Each row is a point. Any point is a mix of the corners, with weights that add up to 1. It lies inside the corners' shape when no weight is negative. Say inside or outside, and name the corners with a negative weight.
(in the rows, 128 means zero)

Corners:
(1): [74 63]
(2): [114 148]
(3): [167 164]
Points:
[135 136] => inside
[101 131] => outside (3)
[110  99] => outside (2)
[ 81 102] => outside (3)
[166 147] => outside (2)
[75 89] => outside (3)

Corners:
(1): [147 148 183 107 118 179  88 139 107]
(2): [148  90  61 144  72 117 148 107 151]
(3): [106 182 131 123 183 140 156  98  80]
(4): [101  89 144 159 125 143 110 133 100]
(5): [120 146 173 142 157 123 137 142 128]
(6): [110 181  95 185 146 104 109 187 131]
(7): [173  94 145 126 115  91 116 100 111]
(8): [128 100 144 145 191 147 142 140  89]
(9): [142 126 117 130 115 114 167 122  80]
(10): [150 194 143 249  87 130  87 149 134]
Points:
[135 113  87 149 109 139 138 124 120] => outside (5, 7)
[126 135 165 178 154 124 117 149 106] => outside (1, 2, 3)
[136 130 143 142 128 139 111 135 116] => outside (9)
[131 144 136 150 121 131 123 127 109] => outside (8)

Corners:
(1): [105 127 148 184 174  92  68 152 124 110 169 138 149 191 145 124 162 116
  96 139]
(2): [ 94 152  97 138 125 114  56  72 136 122 182 140 160  86 131 111  79 117
  77 176]
(3): [115 130 121 142 140 109  67 176  82  97 112 122 195 135  96 104  70 131
 109  81]
(4): [138 107  43 159 115 120 126 141 152 109 128 101  87 205  97  77 119 122
 171 151]
(5): [106  96 158 168  93 105 152 178 121  98 197 183 161 123 115  78 184 108
 138  77]
(6): [127 145 111 193 181 122 118 172  97 108  67 165  86 111  82 140 195 149
  90  77]
(7): [180  70  45  75 180 165  81  56  97 169  88 125  63 172 146  57 128 102
  92 172]
(8): [ 89 103  95 165 182  71 131  64 204 202 187 111 169  83 197 167 131 142
  60 118]
(9): [154 135 115  96  88 153 133  75  87 157 106  98 143 166 115  69  87 177
  71 169]
(10): [165 135 137  69 113 147  85 156 201 115 183 128 168  95 113 163 145  88
  68  97]
(11): [191 179 130 164 100 104 115 121 106 111 174 105 157 119 109  87 159  71
 190 136]
(12): [108 170 123 178 145 173  71 157 120 181  75  96 121 133 150  94 189 107
 110 162]
(13): [106 111 159 166 127 131  96  90 131 111 105 159  69 177 168  72 158 126
 150  93]
(14): [ 84  70 165  82 163  74 141 105 145 109 110 128 155 110 178  92 140 154
  70 170]
(15): [119 145 112 128 122 160 120 173 152 204 119 184 126 165 155 117 130 172
 145 174]
(16): [ 80 158 141 155 190 173 130 176 158  83 158 149  83 166 190 118  72 143
 112 136]
(17): [133 124 163 134  77 149 114 136 140 152 107 181  75 127 185 133  60  95
  95 188]
(18): [ 53 152 142 129 137 149 104 120  88  90  81 182 180 193 160 177 125 125
 109  71]
(19): [126 116  80  83 123 133  96 168 107 147 126  93  75 128 126 151 153 146
 133 103]
(20): [ 65  90 179  67 191 111 131  69  87 158  94 156 156 204  59  75 174  80
  99 101]
(21): [102  65 117 161 146 153 115  95 136 180 134 102 173 160 127 125 107 165
 156 176]
Points:
[106 120 140 124 140 127 109 120 121 136 121 147 130 152 132 110 123 113
 105 135] => inside
[112 118 130 131 139 120 104 128 121 126 120 133 141 142 137 102 123 133
 106 130] => inside
[117 145 145  96 161 113 102 109 120 157 138 147 166 114 123 123 189 101
  64 114] => outside (3, 4, 13, 16, 17, 21)
[ 79 117 112 101 172 154 126  23 129 176  84 124 171 187 153  69  68 142
 121 185] => outside (1, 5, 6, 10, 17, 19)
[113 126 116 132 148 144  99 120 117 139 108 135 127 155 144 111 138 121
 108 134] => inside
[132 138 124 142 151 157 121 101 113 155  74 137 135 176 110  95 125 109
 122 117] => outside (1, 2, 5, 14, 19)

Corners:
(1): [161 147  72 132 140 119 103 150 176 112 104  77 103  66 100 171  72  87
 174 165]
(2): [ 92 160 142  93 121 109 162  60  88 113 109  90  87  95 156 115  75  97
 131  80]
(3): [182 142 191 141 131 140  85  90  60 103 143 126  67 119  84  66  68  82
 104 145]
(4): [148 102 170 124 132 123 167 160 102 164  94 202 170 107  80  95  94 114
  67 173]
(5): [162  72  76 100 134 138 174 166 177 145 101 190 154  79 136 122  89  79
 185 142]
(6): [ 71 110 121 175 129 161 144 149  89  92 105  85 164  95 113 124 165 105
 117 106]
(7): [189 143 145 168 156 117 152 125 127 187 115 199 188 130 148 121 120 169
 177 156]
(8): [ 99  78 115 164  88 100 194 187 181  85 159 123 119 117 151 168 174 122
 101  64]
(9): [ 93  88  78 144 145 173 114 122 184 114  49 166  80  83 167 126 144  78
 147 160]
(10): [145 159  98 104  73  94 141 154 119 190 154 176 201 186 112  94 156 149
 176 165]
(11): [142  87  97  98 162 114  96 128 156 127 159 116 102 147 105 184  99  74
 155  64]
(12): [ 67 102 150 146  91 190 108 139 194 181 126 108 107  85 151 112 107 147
 113  81]
(13): [123  77 160 137 156 101 173 101 168  76  97 105 124 161  80  62 175 176
 128  82]
(14): [ 95 105 160 187 147 145 145  54 177 120 170 122  83  86 118 186 122  79
 158 174]
(15): [164 111 134 169 112  97  93  50  63 149 124  74 123 147 111  72 112 136
 120 157]
(16): [ 79 192  76 152 100 180 182  94 104 175  80 127 165 167 155 134  69 115
 135  97]
(17): [ 73 155 126 186  77 128 119 174 174 126  57  93 193 112 209 116  45  94
 169  71]
(18): [181 132 115 103  99 147 149  96 115 174  73 149 137 134 121 178 146 109
 187 180]
(19): [141 188 134  96  66 179 129  68  89 184 160 193 211 134 156 123 119  91
  64 156]
(20): [128  87 164 159  68  96 140 138 112  78  87 154 158  91  88 147 101 178
 133 133]
(21): [ 66 141  97  76 125 206 133 165  82 160 117  77 184 169 214  89  46 135
 116 115]
Points:
[124 125 127 126 124 132 135 108 125 134 125 129 129 118 129 133 105 102
 133 118] => inside
[129 120 138 135 119 137 132 117 123 128 108 138 124 105 128 110 111 109
 126 143] => outside (11, 16)
[145 138 134 139 105 139 148 125 126 141 125 183 153 136  89 144 185 138
  95 133] => outside (2, 5, 14, 15, 17, 21)
[ 94 134  97 126 111 164 147 122 127 171  92 144 172 129 168 128  91 115
 151 129] => outside (1, 3, 8, 13)
[117 127 127 168 121 153 141 124 147 130  72 114 124  83 152 104 107  95
 123 109] => outside (10, 11, 14, 20, 21)
[165 185  73  61  59  97 145 139  54 155 118 122 182 163 129 121  44  88
 135 118] => outside (6, 7, 9, 12, 13, 14)
[104 101 156 142 129 122 148 136 138 106 104 111 102 111 107 108 145 154
 132 126] => outside (5, 11, 15, 16, 17, 19)
[105 159 129 160 124 126 145 108  88 113 111 100 154 144 136  85 131 119
 117 139] => outside (5, 11, 12, 18, 20)

Corners:
(1): [139 103 175 156  97 126 107 113  77  99 165 158 139 100 175 158 114 139
 140 139]
(2): [174 159 147 126 165  85 125 126 149 164 102 116 165 162  95 139  82  80
 120 166]
(3): [108  61 128  67 128 144  94  98 127 118 104 135 112 143 104 102 171 129
 126 170]
(4): [118 140 158  66 205 146 137 125 129 166 121  81 112  93 111 141 174 165
  97 104]
(5): [103 186 131  60 141 154 100 114  46 149 181  93 185 150 179 124 155  57
 113  84]
(6): [162 177 109 105  85 148 157  67 112  63 151 147 209  91 145 105 137  77
 148 176]
(7): [123 163  69  73 103  77 113 174 154 160 214  63 145 175 183 150 150 128
  83 166]
(8): [115  92 107 127 143 154 144 145 142  73 158  81 176 177 111 124 100  75
 168 101]
(9): [ 68 161 154 118 152 105 112  47 105  72 118 134  85  51 121  80 145 104
 106 153]
(10): [111  77 133 128 209 101 197 164 151 136  98 166  89 126  76 176 144 138
  90  95]
(11): [170 107 153 101 154  49 144  40  66  94 103 136 144 118 100 172 204 152
 136 112]
(12): [ 70 119 127 170 210  52  94  73 124 131 139 177 170 132 161 145 128 115
 115 124]
(13): [157 108  72  87 119 103  86 179 135  68 120 104 201 131 140  55  86  45
 176 144]
(14): [ 63 106 154  72 199  61 182  72  64  71 122 160 176 119 164 110 195  48
 201 169]
(15): [133 112 135 124 113 143 134  60  68 127 109  66 126 147 168 190 179 117
 162  84]
(16): [107 159 143 169  80  66  98 137  85 147 131  91 207  97  90  89 200  88
 134 155]
(17): [163 143 163 143 105  96 108 131 163 150 183 101 145  98 151 105 163  70
 179 100]
(18): [104  65 150 115  86  76 187 137 153  91 117 117 154 120 137  75 104  85
 146  99]
(19): [127 183 119  62  89  78  98 151  98 155 141  84 167 119  98 177 128 136
 150  72]
(20): [148 164 113 169 158 155 117  64  79 186 163  75 122  56  97 116  86 115
 154  77]
(21): [133 137 125 118  97  72 100 107 107 133 202  66 157  70 160 189 162  74
 108 170]
Points:
[131  91 141 158 164  82  99 108 144 115 148 119 138 110 125 109 132 100
 147 177] => outside (5, 6, 10, 15, 18, 19)
[124 134 131 110 135 107 133  86 105 103 134 128 157 111 135 125 151 100
 139 139] => inside
[118 146 153 110  92 113 133  67  49 105 152 129 164  90 149 134 184  82
 154 120] => outside (2, 4, 7, 8, 12, 13)
[125 162  90  93 127 101  95  86  83 112 141  78 187 140 130 132 157  77
 140 155] => outside (1, 4, 10, 17, 18)
[124 141 132 117 132 108 125 117 103 122 141 111 160 118 133 123 134  99
 141 113] => outside (3, 21)
[124 115 133  97 139 116 116 109 117 127 125 120 143 134 121 123 145 105
 130 143] => inside
[126 124 137 117 141 107 129 107 118 119 137 114 149 117 131 121 149  97
 137 136] => outside (19)

Corners:
(1): [147 136 174  89 169 103 142 162 146 200 156  97 109 193 209 144 138 135
 133  78]
(2): [178 127  50 131 179 160 114 171 112 182 170 179 154 191 124  94 172  66
 125 137]
(3): [157  94  69 145 159 102 105 185 105 207 195  59 108 182 144  71 155 179
 140 111]
(4): [145  64  86 126 172 120 144 119 204 199 170 185  96 231 122 155 160  65
  37 183]
(5): [134 114  54 142  76 133 137 131 165 179 113 147  82 148 112 142 162 152
 133 142]
(6): [ 89 176  54 151 109 146 125 138 153  52 126 130 167  92 105 158  93 107
 130 150]
(7): [ 68 120 102 164 113 141 148 133 127 127 113 183 170  84  78 109 117 123
 124 112]
(8): [157  53 117  96 162 144 163 153 164 153 159 117 110 159 153  92  85 149
 146 124]
(9): [123 103  87 159 130 102  87 155  98 120 156  93 129 164 201  79 212 166
 152  76]
(10): [108 164  72 134  76 135  72 114 149  85 163 180 122 197 113 148 112 135
 100 177]
(11): [ 93 168 136 112  82 131 140  92 119  55  86 119 190  60  63 136 116 118
 163 147]
(12): [121 118 137 139 147 125 139 156  73 122 142 108 107 137 130 135 138 141
 205 111]
(13): [ 79 208 106 138 143 125  86 100 144  93  52 197 174  73 105 173  98 116
 116 162]
(14): [175 113  67 159  94 132  97 122 148 144 138 199 131 139  74 160 146  60
  77 131]
(15): [142 185 136 112 111 127 169 115  73  78 122 150 116  72 145 144 164 160
 114 112]
(16): [ 69 150 104  86 109 138 132 136  96  55  65 121 168  92 107 156  69 144
 145 119]
(17): [ 89 108 118 103  62 164 134  87  98  94 151 118 137  70 146 171 128 161
 167 137]
(18): [156 109  73  97 122 164  91 176 215 146 157 180  82 134  56 109 166  78
  63 139]
(19): [137 156 108 127 146 154 135 118  74 132 141  83  87 145 144  98 105  98
 155  79]
(20): [140  55  61 110 187 112 136 119 140 174 221 100 107 209 145 106 125 170
 179  79]
(21): [104 149 119 105  84 106 149 114  67  77 134 169 129  45 148 133 141  92
 180 120]
Points:
[146 108  87 123 152 128 122 144 131 166 188 113  93 184 170 119 154 141
 140 124] => outside (7, 11, 14, 16)
[129 135  87 146 139 132 114 139 136 141 120 136 140 155 116 124 119 110
 126 130] => outside (15, 17, 18, 20, 21)
[124 121  80 137 115 133 122 133 129 110 139 146 122 139 120 116 150 118
 132 118] => outside (1, 3, 13, 17)
[122 125  97 120 135 133 128 135 132 129 139 138 128 140 130 125 132 126
 131 130] => outside (14)
